Each row is a point. Each table stands for the endless flat space through its points: a line for two points, a plane for three, and so on. Write the one point that lies in both, or say that there is none.

First (2 x 3)
[[  2   4 -27]
 [ 26  40  -3]]
Second (2 x 3)
[[ 15  21 -18]
 [ 17  19 -24]]
They share: [ 14  22 -15]

First (2 x 6)
[[ 23  -2   1  -4   1  32]
 [ 23  23 -34  16  -9  -3]]
Second (2 x 6)
[[ 32  18 -28  -3   3  18]
 [ 36  20 -29  -8   8  24]]
They share: no point

First (2 x 11)
[[ 13  16 -26 -16  21  22  12 -12  16 -25  10]
 [  7  18 -14 -20  13  16  22  -6  20 -21  14]]
Second (2 x 11)
[[ -8   7  -8 -34   9   5  21   7  30 -23  20]
 [ 22  37  -8  -4   9  25  36 -18  10 -13  10]]
They share: [  4  19  -8 -22   9  13  27  -3  22 -19  16]

First (2 x 14)
[[-13 -20  15  23  -2  -6 -11 -17 -25 -19 -13  20  -1  -7]
 [-25 -35  36  26 -17  -6  10 -14 -25 -34   8  11  17  14]]
Second (2 x 14)
[[-21 -12  15  16   2  -4  -5 -15 -23 -27  -8  33   6   3]
 [-23  -6  14  13   6  -1  -6 -14 -22 -27  -9  39   6   3]]
They share: no point

First (2 x 24)
[[-22  -3  10 -27 -15 -27 -21  17   0 -12  -8   0  10  -4  -4   1  33 -21
   30 -26  11  16 -17  33]
 [-26   2   9 -32 -16 -30 -20  13   3 -18 -13   1  14  -5 -10  -5  36 -23
   35 -31   9  18 -17  37]]
Second (3 x 24)
[[ -6  -7  14 -18 -21 -23 -31  20  -7  -5  11 -14  -1  -8   2  10  29  -6
   16 -13  29  14 -12  28]
 [-31 -25   8 -26  -9 -18  -6  39  -8   0  -6  -2 -11   4  -4   6  34 -22
   18 -35   8   8 -32  30]
 [ -1  -2   4 -22 -29 -38 -36   5   3  -6  20  -8  15 -23  20  22  14  -7
   17 -10  29  32  -1  29]]
They share: no point

First (2 x 24)
[[  5 -23  -6  -3 -16 -15  17  -5   6  15 -20   9   3 -22 -13 -31  38 -25
    0 -16  26 -14   9  18]
 [-10 -26 -15 -21 -25  -9  -1  -8   6   0  -8  15  -3 -25 -28 -22  20 -10
   12 -10   8 -14  21  -3]]
Second (2 x 24)
[[  0 -21 -12 -25  -9 -24  18  -6   5   2 -15   5  -8 -15 -35 -31  23  -2
   -4   3  12 -18  32  -9]
 [-12 -24 -18 -13 -27 -12   6 -15   8  -1 -18  14  -5 -24 -20 -31  26 -23
    5 -18   9 -18  11   6]]
They share: no point

First (2 x 24)
[[-31  -8 -13  32 -24  27  14  37  20  28   2  16   2   1  -9   1   7  16
    5  30  10   7 -30  18]
 [-27  -6  -7  25 -22  20  16  31  16  23   8  11   3   0  -3   7   7  14
    0  24  11   2 -27  18]]
Second (2 x 24)
[[-26  -9   5   8 -23   6  20  19   3  11  14  -8  10  -8  -2  26   5   2
   -6   2  15 -12 -13  17]
 [-32 -19  11  12 -23   8  22  19   1  13  14 -22  18 -14 -16  34  13  -8
    4  -8  27 -14  -7  19]]
They share: no point

First (3 x 24)
[[-16   7  -1  33  -9   4  -8  27   5  16   1 -11  -8 -12  16 -27  -8   1
  -12 -30  -6 -18  24  -3]
 [ -1  31 -16   3   3   4 -17  27  23  19   7 -23 -29 -12  22  -3  10   1
   -6   3 -36   3  18 -15]
 [-16  13  -3  27  -9   7  -8  22  10  15   7 -17 -13 -17  17 -21  -5   6
   -9 -25 -13 -15  18 -10]]
Second (3 x 24)
[[-15  23 -38  -8   2   4 -32  27   8   6  -7 -37   2  18  44 -35   4   1
   -8  28 -35 -19  32  -8]
 [ -1  17  -7  14  -6   9 -14  27  15  20   7 -15 -28 -17  18  -7   7   2
  -12 -15 -20  -3  16 -13]
 [  3   5 -17   2 -14  19 -26  27   5  16   3 -19 -24  -7  30 -15  13   4
  -20  -5 -14 -11  16 -15]]
They share: [ -6  23 -11  13  -1   4 -14  27  17  18   5 -19 -22 -12  20 -11   4   1
  -8  -8 -26  -4  20 -11]

First (3 x 24)
[[ 18  18  -3  37   6   8  -7  24  23 -15 -24  42 -52  -4   8  10  -7 -28
  -10  21 -21 -13  -5 -18]
 [  3 -12  22  17 -19  28  23   4  -2  10  -9  12 -27   1 -17  10 -17 -33
   15  21 -11  -3  15 -48]
 [ 21  10  -2  30  -2  14   2  19  14 -16 -25  36 -41  -2   5  11 -12 -27
   -9  16 -15  -6  -4 -21]]
Second (3 x 24)
[[  5  12  18  18 -22  34  24  11  -6 -34  -7  46  -9  10   7   5 -24 -41
   -5  16   9 -14   8 -39]
 [ 10   6  11  16 -24  35  17  11  -1 -29 -13  41 -10   7   3   4 -27 -37
  -11  18   7  -9  10 -34]
 [ 23   3  12  21 -10  19  39   8 -18 -25 -19  28 -21   7   7  20 -12 -29
   10  -5  -3   4 -13 -36]]
They share: [ 27  -6   0  16 -18  26  20   9  -4 -18 -27  24 -19   2  -1  13 -22 -25
  -7   6  -3   8  -2 -27]

First (2 x 24)
[[-11   7 -18  31  -1   5  14 -12  -6  18  19  -7  17 -15 -24 -25 -18 -19
   31 -16  -6   2  -7 -22]
 [-31   7 -38  15 -17  -3  10   8  14  18  39  -7  -3 -23 -28 -29  -6 -27
   15 -24 -18   6  -7   2]]
Second (3 x 24)
[[ -9  -9 -17  40  -5  -2  -5 -14  -9  21   0   3  14 -29 -20 -37 -24 -42
   21 -29 -19 -14   6  -3]
 [-14 -12 -18  45  -7   1   1  -5  -4  20   3   6   5 -32 -28 -31 -29 -39
   26 -34 -16  -7  -6 -13]
 [-16   6 -25  32  -9  -2   7  -8  -8  19  15  -6  14 -17 -24 -31 -19 -30
   25 -24 -16  -3   3 -11]]
They share: no point

First (3 x 24)
[[ 32  36  28  10 -32 -35 -10   1  20   9   9  23 -17 -19   3   4 -19  18
  -16  24  21 -44 -28  35]
 [ 32  24  28  -4 -14 -29 -20  19  -2   5 -13  19 -19 -31   1  16 -13  16
  -14  28   9 -22 -24  37]
 [ 20  36  19   8 -29 -20 -20   1  16  -1   5  22 -28 -16  -5   7 -13  28
  -29  13  15 -34 -24  19]]
Second (3 x 24)
[[ 33  34  34 -11  -2 -30 -19  29 -14  -9 -17  10 -30 -23  11   0  -1  28
  -35  28   8 -18 -15  28]
 [ 29  28  26  -6 -12 -27 -20  21  -6  -3 -15  17 -27 -28   0  11  -9  26
  -26  22   5 -20 -19  24]
 [ 35  26  26  -7 -16 -38 -11  23  -8  -1 -19  20 -26 -35  -3  12 -15  30
  -23  20  -2 -24 -17  16]]
They share: [ 24  26  22  -3 -15 -20 -25  16  -1  -1 -12  19 -26 -27  -4  16 -10  23
 -23  20   7 -19 -22  26]

First (3 x 24)
[[ -8 -26 -21 -15 -13  32 -19 -12   3  12  -5   1  21  -3  29  14   2   5
   25  24   3  -8  -9   2]
 [-14 -29 -28 -14  -9  37 -21 -13   3   7   1  -5  23  -7  32  17  -5  -1
   30  26   5 -14 -11   2]
 [-13 -28 -23 -16 -10  36 -21 -18   4   8  -2  -5  22   3  31  14   1   6
   25  29   3 -13 -16  -1]]
Second (2 x 24)
[[-14  -7 -25 -18 -16  28 -20 -30  14  21 -11  17  30  20  28  -2  22  21
    9  22  11  -5   0 -11]
 [  6 -27  -5 -18 -24  28  -4 -10  -6   5 -11   5  14  12  16  10  14  17
   21  30 -17  -5 -24  -3]]
They share: no point

First (3 x 24)
[[-37 -19 -41  21  14  32  15  -5  -2 -25 -11  17  -7  39  -2  -5  31  -5
   -1 -10  25 -16 -15   5]
 [-17 -25  -7  -1  36  22  33  -7  -8 -17   9   3  -1  11 -28 -33  15 -15
   17 -26  -1 -20 -11   3]
 [-21 -35 -39  23  -2  38  28  -8 -18 -20  -2  38 -19  25  -6  -5  35  22
  -16 -20  28 -15 -23  23]]
Second (3 x 24)
[[-28 -30 -29  12  28  32  32 -14  -9 -15  -1  15  -7  36 -25 -10  17 -15
    8 -22   1 -19 -12   7]
 [-32 -36 -28  14  32  37  39 -17  -9  -9  -3  22  -9  42 -29  -3  12 -21
    4 -23  -4 -16  -8  13]
 [-36 -54 -37   8  36  32  58 -32  -1  -1   5  35  -3  62 -35   2  15 -25
  -10 -12 -21  -1   6  11]]
They share: no point

First (3 x 24)
[[ -4 -11 -16  19 -34  31   5  17  33  27   3  24  16  28  -6 -20 -10  10
    0 -16 -19  -1 -13 -22]
 [ 41  23 -25  20 -23  -8   5 -21  14 -26  -3  21   1  25  -8  -8   4 -21
   -5  -4  -5 -41  -4 -35]
 [ 36  27 -24  37 -18   1   5  -9  13 -17 -21  12 -16  30 -14   0 -10 -16
    8   4 -19 -35  -5 -18]]
Second (4 x 24)
[[  4  24  -9  20 -40   9 -19 -24  19  14  10   4  -5  24 -12 -14   5  20
  -18  -4  17 -38  -5 -40]
 [ 23  -7 -35  14  -5  22   7   7  26  -8 -25  27   7  33  12 -22  -2  -5
   15 -16 -33  -1   0  -1]
 [ 16 -14 -31   0 -32  15  -1   4   5   8   2   4 -15  44 -32 -36  29   8
    8 -36 -15 -42 -27 -44]
 [ 22  24  -9  32 -44  -1   7 -10  21   0  14  20   7  20 -22   0 -11 -14
  -14   2   1 -38 -13 -46]]
They share: [ 21   9 -21  22 -27  10   5  -3  22  -2  -3  21   5  27  -8 -12  -4  -7
  -1  -8 -13 -23  -8 -27]

First (2 x 24)
[[  0   2 -15 -24 -12   2  -2  11  -8  -1  25  13 -21  11  15  15  28 -13
   34  -6  -8  21  -6 -18]
 [  1   7 -12 -21  -9   4  -2  12 -10   2  19  13 -21  11  21  13  24 -15
   28  -2  -8  21 -12 -11]]
Second (3 x 24)
[[  2  18   1 -38 -20 -10  -2   1   6 -17  23   5 -27  27  33  -3  26 -11
   48   4  -2  43 -20  10]
 [ 12  15   0 -42 -19  -6 -12  -3   1 -20  28  13 -22  29  24 -10  25  -2
   47  11   7  42 -29  11]
 [ 17   3 -18  -9   6  24 -17  16 -33  17  13  31  -9   2   9  11  14  -8
    1  11   1   3 -30 -13]]
They share: [  2  12  -9 -18  -6   6  -2  13 -12   5  13  13 -21  11  27  11  20 -17
  22   2  -8  21 -18  -4]

First (2 x 24)
[[ 13   1  14 -15   8 -21 -24  16 -14   7   1  -1  -4  14  17  16  -7  12
   -8  12  -6  18 -25   0]
 [  7  -8  -4   3  11  -9 -21   1  -2  13   7  -4 -10  20  38  28 -25  -3
  -14  21 -24   9 -28  12]]
Second (3 x 24)
[[ 23  -4  19   2  10 -30 -28   4 -28   5  32  -4  11  36   5   8 -11  -2
    2  24  -1  37 -11   2]
 [ 21   0  21  -4  13 -19 -24   0 -23  10  23 -10   6  23  16  17 -10   3
   -3  21  -3  25 -12   1]
 [ 15  -6  15  -2  12 -18 -24   6 -18   7  16  -6   1  20  21  14  -9   2
   -4  20  -5  21 -19   2]]
They share: no point

First (2 x 24)
[[-10 -15  -6 -33 -41 -23 -14 -33  28  11  10 -10  19  28  22   6   1  13
   -3  -8  -2 -33  13   0]
 [-11 -11 -11 -27 -34 -17 -17 -29  24   9  11  -7  21  23  17   6   0  13
    1  -1  -1 -29  18  -5]]
Second (2 x 24)
[[-20 -12 -19 -20 -31 -20 -21 -20  13   3   2  -3  14  20   2  12  -6  11
    6  14  -2 -29  21  -2]
 [  1   0  -7 -38 -31  -5 -18 -29  28   9  20   6  35  17  17   6  15  29
   -6   5  10 -29  33 -17]]
They share: no point

First (3 x 24)
[[ 20 -32  -5  -9 -30 -18 -10  40   9 -11  19  13  -6 -14   1   5 -22 -12
  -23   4   2  -6 -20  18]
 [ 22 -36  -1 -10 -32 -30  -9  47  10  -3  13  19   6 -19  -4   6 -17  -9
  -26  -1   8 -13 -30  19]
 [ 12 -10 -23 -11 -14  16 -14  14  17 -39  31  -7 -42   2  21  -3 -32 -24
   -3  18 -22  20   6  18]]
Second (3 x 24)
[[  2 -41 -38 -18 -30 -13 -32  11   7 -29  35 -15 -14 -10  11   1 -27 -24
  -17  19   4  13  -1  36]
 [ 37   9  22   2 -10  17  18  51  22 -19  10  30 -39   0  11   1 -27  -9
   -7  -1 -31  -2 -16  -9]
 [ 34   2  15   4 -12  17  14  49  19 -18  14  27 -38   0  13   5 -21 -16
   -3   2 -30   3 -17  -4]]
They share: [ 16 -21 -14 -10 -22  -1 -12  27  13 -25  25   3 -24  -6  11   1 -27 -18
 -13  11 -10   7  -7  18]

First (2 x 24)
[[-25  11  32  24   1 -36   6  27  13 -35  20  28 -20  28  -6 -25   1  31
   -3  13 -24 -21  20 -18]
 [  5  31  17  14  16 -21 -19  -3  23 -15  15  18 -20   3 -21 -20  21   6
  -28  -7   1 -31  15 -33]]
Second (4 x 24)
[[-10  30   0  -2   8 -34  -7   1   6 -28  21  22 -35  19 -33 -16  18  24
    6   4 -14   2  32 -17]
 [  4  29  37  40  21 -34   5 -20  52 -12  12  25 -13  28   9 -43  24  13
  -23 -10 -11 -39  20 -14]
 [  1  22  40  36  17 -29  -5  -2  39 -13  14  23  -8  16   3 -35  17  11
  -29  -3 -10 -44  11 -26]
 [  0   9  32   9  12 -32 -32  25  -2  -6  26  17   2 -11 -27 -17  11  12
  -16  25 -22 -28  -1 -47]]
They share: [ -7  23  23  18  10 -27  -9   9  19 -23  17  22 -20  13 -15 -22  13  16
 -18   1  -9 -27  17 -27]

First (2 x 24)
[[ -4   8  20   4 -13  23 -11  19   9  -3  -3  -3  22  26 -32  -9 -28  20
    5 -24   9  11   2   2]
 [-19  33 -10  14  -3  28 -41  -6  44  22   2 -33  32  26  -2   6   7  25
   40   1   4  11  27  37]]
Second (3 x 24)
[[-10   2   6  12 -15  33 -19  -3  29  17  21 -11  16  26  -4  -5   2  46
   31 -16  13  21   0  28]
 [-10  42  11   2   0  13 -29  27  14  -8 -34 -21  41  26 -44   0 -38 -14
    1 -11  -2  -4  30  -2]
 [ -2  22  -2  12 -19  13 -19  13  37 -11   5  -7  36  30 -28  11  -2  26
   19 -32  -7  29  16   8]]
They share: [-10  18   8   8  -9  25 -23   9  23   7  -1 -15  26  26 -20  -3 -14  22
  19 -14   7  11  12  16]

First (3 x 24)
[[  7  10  -4   8  31 -17  -3  15  14 -14   9 -14 -17   9  27  14  -5  -8
   -1 -16   6  23  24   3]
 [ -6  14  11  29  26  -1 -28  -8  17  -6 -15 -11  -3  17  18   5 -11   9
  -22  -4   5  24  24  10]
 [ 10  10  11   5  10  -5 -12   0  -7 -26  -3   1 -23  21  18 -19 -23  13
  -22 -16  33  20   0  30]]
Second (3 x 24)
[[ -5  13  34   8  31  17 -36 -21   9 -25   9 -24  -8   2  26   2 -13   6
  -34 -16   4  18  25  24]
 [-15  28  13  32  16   7 -27 -11  28   1 -17   1  -8  15  20  -3  13  10
   -7  -2  12  12  17   1]
 [ -9  27  48   8  33  29 -42 -33  23 -21  13 -22   0  -4  38   0  -1  -2
  -28 -20  -4  14  25  18]]
They share: no point

First (3 x 24)
[[-14  16 -18 -35   2 -32  13 -41  -4 -28   6  14   3  12  17  22 -32  -7
  -26  -5 -16 -15  22  14]
 [-21   6 -14 -25  21 -19  11 -25  -2 -29  -1   4  11   6  -3   5 -25 -19
  -30 -16   0 -20  11  -4]
 [ -9  16  -8 -15  47  13  23   9 -14 -13  -9   4   3   2 -23 -23 -17 -27
  -26 -30  14 -30 -13 -16]]
Second (3 x 24)
[[-12   8 -34 -27  26 -20  31 -25  16 -14   4   2   5   4  -5   6 -36 -27
  -32 -13  10 -15  14  12]
 [-12   9 -29 -23  28 -20  30 -24  11 -15   5   0   4   1  -1  -1 -32 -24
  -28 -13   9 -14  14  14]
 [-12  24  -4 -43   3  -5   0 -19 -24 -30 -10  30   4  26  -6  29 -27  -9
  -33 -18 -21 -34  -1 -21]]
They share: [-12  16 -14 -27  20 -14  17 -21  -8 -22   0  10   3   8   1   4 -26 -15
 -26 -15  -4 -21   8   2]

First (3 x 24)
[[-18  -5 -11  35  -1 -10  -2   7  13   2  -3  19  24 -29 -10  15   8  -1
  -37  18  -5   3  14  28]
 [  3 -35  -5  14   2  26  -5  -5  34  20 -18  34   0 -11 -16 -18  11 -13
  -13  24 -17   9  38  31]
 [ -7 -10   5  33 -17  -7 -13  -1  24   5 -13  23  20 -26 -17   8  -8 -12
  -30  22   2 -14  12  12]]
Second (4 x 24)
[[ -8 -52   4  30 -12  36   1  -4  45  13 -16  15  -4 -10   6  23  12 -26
  -14  25 -32  18  13   8]
 [ 15 -26   8  29  -8  33   8  -4  51  25 -26  24  -7  -4   5  11   2 -13
   -1  12 -15  30  20  15]
 [  2 -28  -2  24 -14  22  -3   2  39  17 -18  27   0 -14   0  13   4 -14
  -14  15 -20  14  23  20]
 [-36 -36 -20  18 -16  -8 -27   8   5  -7   4  27  24 -38 -22   7  12 -18
  -50  33 -24 -30  25  28]]
They share: [ -5 -20  -3  25  -5   7  -7  -1  26  11 -13  27  12 -20 -15  -2   4 -10
 -24  22  -8   0  24  24]

First (4 x 24)
[[ -5   2   1  20  12 -21  25  -7  -1 -35  14 -32  23  -8  16  -3  -5  28
   23  13  16  26 -16 -28]
 [  3  -4   5  24   0  -9  19 -11 -15 -23   2 -20  19   0   6 -17   1  18
    9  17  14  18 -20 -18]
 [ -4   5  -2  24  28 -23  25  -7   7 -37  13 -40  23  -7  20  -4  -9  45
   26  12  24  31 -19 -38]
 [ -2  -2  -2  17   1 -19  19 -10  -4 -36  11 -26  20  -9  17  -4   2  16
   16  13  13  27 -13 -24]]
Second (4 x 24)
[[ 16  19 -28  51  27  -8   9  -9 -17 -48 -12 -37  31 -14  20 -32  31  49
   22  43  35  26  -8 -21]
 [  1 -11  -7  15   3 -17  27 -18   4 -18   6 -34  10  10   5  -5  10  37
   19  22  17  14  -8 -24]
 [ -4 -15 -15  20   5 -19  11 -16  10 -18  11 -45   0   4  15   9  18  44
   17  30  15  -3  -8 -10]
 [ 14  15 -25  42  23 -11  21 -12 -12 -42  -9 -37  30  -6  13 -29  28  50
   27  40  33  27  -4 -26]]
They share: [  7  -5  -1  25   5  -9  13 -14 -10 -26  -2 -22  16   0  11 -19   4  23
   5  16  19  24 -20 -24]

First (5 x 24)
[[  9 -41  33   3 -30 -39   0  -5  -6 -31  10  -8 -24  26   9  31  -1 -21
    5 -20  35 -18  13 -18]
 [-13 -18 -12  31  17 -23   6 -11 -27  -2 -21 -33 -33  39  -6  17 -11 -23
   15 -19 -20 -43  42   1]
 [  6 -28  19  12  -6 -29   7  -6 -24 -25   4 -22 -23  20  -6  26  -8 -16
    9 -11  16 -21  21  -9]
 [ -3 -54  42   9 -45 -55   0 -25 -13 -40   5 -11 -25  29  -2  35 -21 -33
  -13 -31  40 -39  28  -3]
 [ 18 -11   4   4  11 -11   8  19  -8  -7   4 -14 -24  29  18  19  25  -6
   35  -4   7   0   5 -34]]
Second (5 x 24)
[[ 20 -32  29  -5   5 -42  22   3 -23 -18  -3 -18 -24  30  13  26  -5 -14
    9 -18   1 -24  18  -3]
 [ -4 -14   8  13   5 -18   7   0 -23 -30   9  -3 -36  39  -8  20  13 -11
   30 -12  22 -15   9 -33]
 [ -1 -58  19  47   7 -11  38   0 -11 -11  25 -33 -40  35   6  39 -25 -29
   23   0  29 -23  29 -30]
 [ 29 -19  33 -12 -11 -27  -5  -8 -15 -13  19 -19 -21  24  29  22   9 -11
    6   0  -7 -16  19   4]
 [ -9 -42   9  49   0   1  19  -8 -14 -13  31 -25 -41  35  -1  30 -10 -28
   33   2  35 -19  24 -40]]
They share: no point

First (3 x 24)
[[ -3 -15   5 -33 -11   7   7  14   5  -5 -17   5 -36  24   7  16  24 -45
  -34  -1   1 -28  -9  30]
 [-12 -37  24 -36  -5  22 -23  -4  13  16  14  -7 -41  33  14  24  16 -39
  -28  23  -8 -18  -5  32]
 [ -9  -5   7 -21   1   1  19  14  15  -5 -27  -1 -22  18   3  20  14 -33
  -22  -7  -5 -20 -19  22]]
Second (3 x 24)
[[-12  -6   6 -29  -5  14  11   6  24  -3  -8  -4 -11   9   1  32  13 -31
  -16  20   0 -24 -10  20]
 [-28 -36  37 -21   9   2 -10   0  27   9  -4 -13 -33  42   0  35  12 -39
  -20   0 -22 -16 -22  23]
 [-27 -24  21 -35 -11   5   2   6  33 -12  -2  -4 -17  27 -14  50  25 -52
  -22  17  -6 -39 -10  20]]
They share: [-16 -18  20 -21   7  10   1   2  22   9  -8 -10 -23  23   7  26   7 -27
 -16   8 -12 -12 -18  22]

First (2 x 24)
[[-30  16  19  16 -25 -19  17  19   9  17  25  -8 -11 -11   5  14  14  -4
   10   0  -8  30   9   3]
 [-12  37  22  34 -19 -22  38  40  -6  35   7  -2  10   1  -7   2  -4  -7
   22  -9  -2  15  24  15]]
Second (5 x 24)
[[-33  71   5  64 -53 -29  33  26  55  50  58  -6 -25  23 -17  10   2  19
   14  -9 -15  43  -7 -23]
 [-18  17  39  36 -34 -17  21  27  17  28  11 -27   4 -20 -26   3 -15  -1
    8 -15  -3  46  16  -2]
 [  1  27  35  27 -35 -33  16  17  16  28   8  -4 -14  -3 -34  14 -11  -1
   22 -15   3  37   8  -7]
 [-14  16   7  -2 -11 -24  28  24 -20  12  13  11  -7  -6  14  19  27 -10
   16   4   0   4  18  25]
 [ -9   8  39   9 -16 -26   9  18  -7  16  -4   0  -5 -11  -8  12  -3 -16
   26  -6   0  25  16   4]]
They share: [-24  23  20  22 -23 -20  24  26   4  23  19  -6  -4  -7   1  10   8  -5
  14  -3  -6  25  14   7]

First (2 x 24)
[[-11   3 -24 -18  24 -14   8   0 -22   6  19 -13  -1 -18  -8   5   6 -33
    2   2  14  27 -18 -10]
 [-21  17 -32 -14  26  -6  22  10 -30  12   7 -17  -3 -22   4   1   2 -45
   -4   6   4  37 -28 -18]]
Second (3 x 24)
[[  1 -15 -22 -24  17  -7   4 -21 -18  -3  26 -16  -7 -10 -21  -1 -13 -21
    5   4  14  19   8   4]
 [ -6 -10 -26 -22  19  -8   5 -15 -16   3  27 -11  -4  -8 -20  -3  -2 -27
    3   6  13  18  -1   2]
 [-13   4 -21 -17  27 -24   0   6 -17   9  25  -6   5 -18 -10  10  24 -33
    4  -1  21  23 -28 -12]]
They share: [ -6  -4 -20 -20  23 -18   1  -5 -18   3  25 -11   0 -16 -14   7   8 -27
   5   0  19  22 -13  -6]

First (3 x 24)
[[ 41   3 -18 -13  -7   4 -22  13  17 -32  -5 -34  -4  24 -30  -5  -1   9
  -10 -13  37  34  -1  -8]
 [ 20  -7 -16  14  11 -39  12  26 -10  -8  21  22  -4   2 -10   6  38 -12
   41  28  15 -14  35 -20]
 [  2  -9 -34  24  10 -20   5  24 -20   6  -6   1  -4  -7 -29 -24  32 -30
   19   4  29   4  33 -50]]
Second (3 x 24)
[[ 23   1 -16   9  10 -10  -9  17  -3  -7  -2   5  -6  20 -13  -7  30   7
   23  12  21   6  20 -26]
 [ 24   3 -17  15  12  -3 -14  18  -2  -1  -4  12 -10  24 -10  -6  36  16
   26  12  17   7  22 -29]
 [ 28  -9 -23  -7  -6 -31   6  22   2 -31  14 -24   2  -4 -34  -2   4 -28
    4   0  37  13  16 -11]]
They share: [ 26  -3 -20   4   3 -17  -4  20   0 -16   5  -6  -4  10 -22  -4  20  -6
  15   6  27  10  19 -20]

First (5 x 24)
[[  5 -42   1  18 -22  18 -34  -7  -4  34 -13   5   7  11 -46  22  25  14
    2  25  15 -24 -12   6]
 [ 46  -3 -19  14 -26  38  22 -40  -3   9 -39  -3 -11   9  -5  -2  17   1
    1  23 -21 -48  -9 -12]
 [ 30 -21   2  19 -34  15  -7 -31 -13  20 -14   1 -11  -3 -26  20  14  14
   -5  27   2 -36  -4  -2]
 [ 13 -12  -6   5 -18   5 -30  -8 -27  32  -1  17  42  31 -39  11  16  25
   12   9  21  12 -25  -6]
 [  9 -25   4  18 -29   2 -34 -10 -18  32   2  12  18  17 -39  23  20  27
    0  23  26  -6  -9   2]]
Second (3 x 24)
[[ 27 -43 -24  16 -39  22   2 -22 -17  34 -39  13  17  -8 -23  10  26 -10
   10  10   1 -13 -26  12]
 [ 22 -25 -14  10 -29  24  -2 -23 -12  25 -25   4   9   4 -21   4  15   4
    2  18  -2 -21 -22   1]
 [ 17  -8  -9  -4 -29  27  -8 -32  13  14  -9  -7   2  27 -23  10  16  10
    5  25 -14 -38 -21 -18]]
They share: no point

First (3 x 24)
[[ 21  58  25 -16  42  -1   5 -21  18  -8 -19  21  24   8  14 -37   4  40
   10 -36  20 -26  17  11]
 [ 13  31   8 -24  24   3 -16 -10  26   6  -5  11  10  -8  30 -16  13  24
   13 -26   5 -16   8  -8]
 [  3   0  -5 -23  -4 -14 -23  12   3  -4 -15  26 -13 -28  28   2   5  15
    3 -19  22   2  27  -7]]
Second (4 x 24)
[[ 20  42  -8 -49  15 -25  -3   6  -1   9 -33  -3   2 -20  47 -25  18  45
    5 -35  12  16   4 -10]
 [ 22  23   1 -28  18 -13 -11  15  19 -10 -14  21  19  -6  35 -13   8  29
   15 -19   7  -2  24   5]
 [  7  10   6 -13   9   1 -22   2  19  -7  -7  30   6 -14  18  -3   6  15
    8 -19  15 -18  27   2]
 [ 19  10   0 -17   9   1 -22  20  29 -15  -9  32  32  -6  22  -1  12  21
   14 -13   1 -18  33  16]]
They share: [  9  19   4 -22  12  -7 -16   0  12  -2 -13  21   0 -16  26 -10   7  22
   7 -24  17  -8  20  -4]
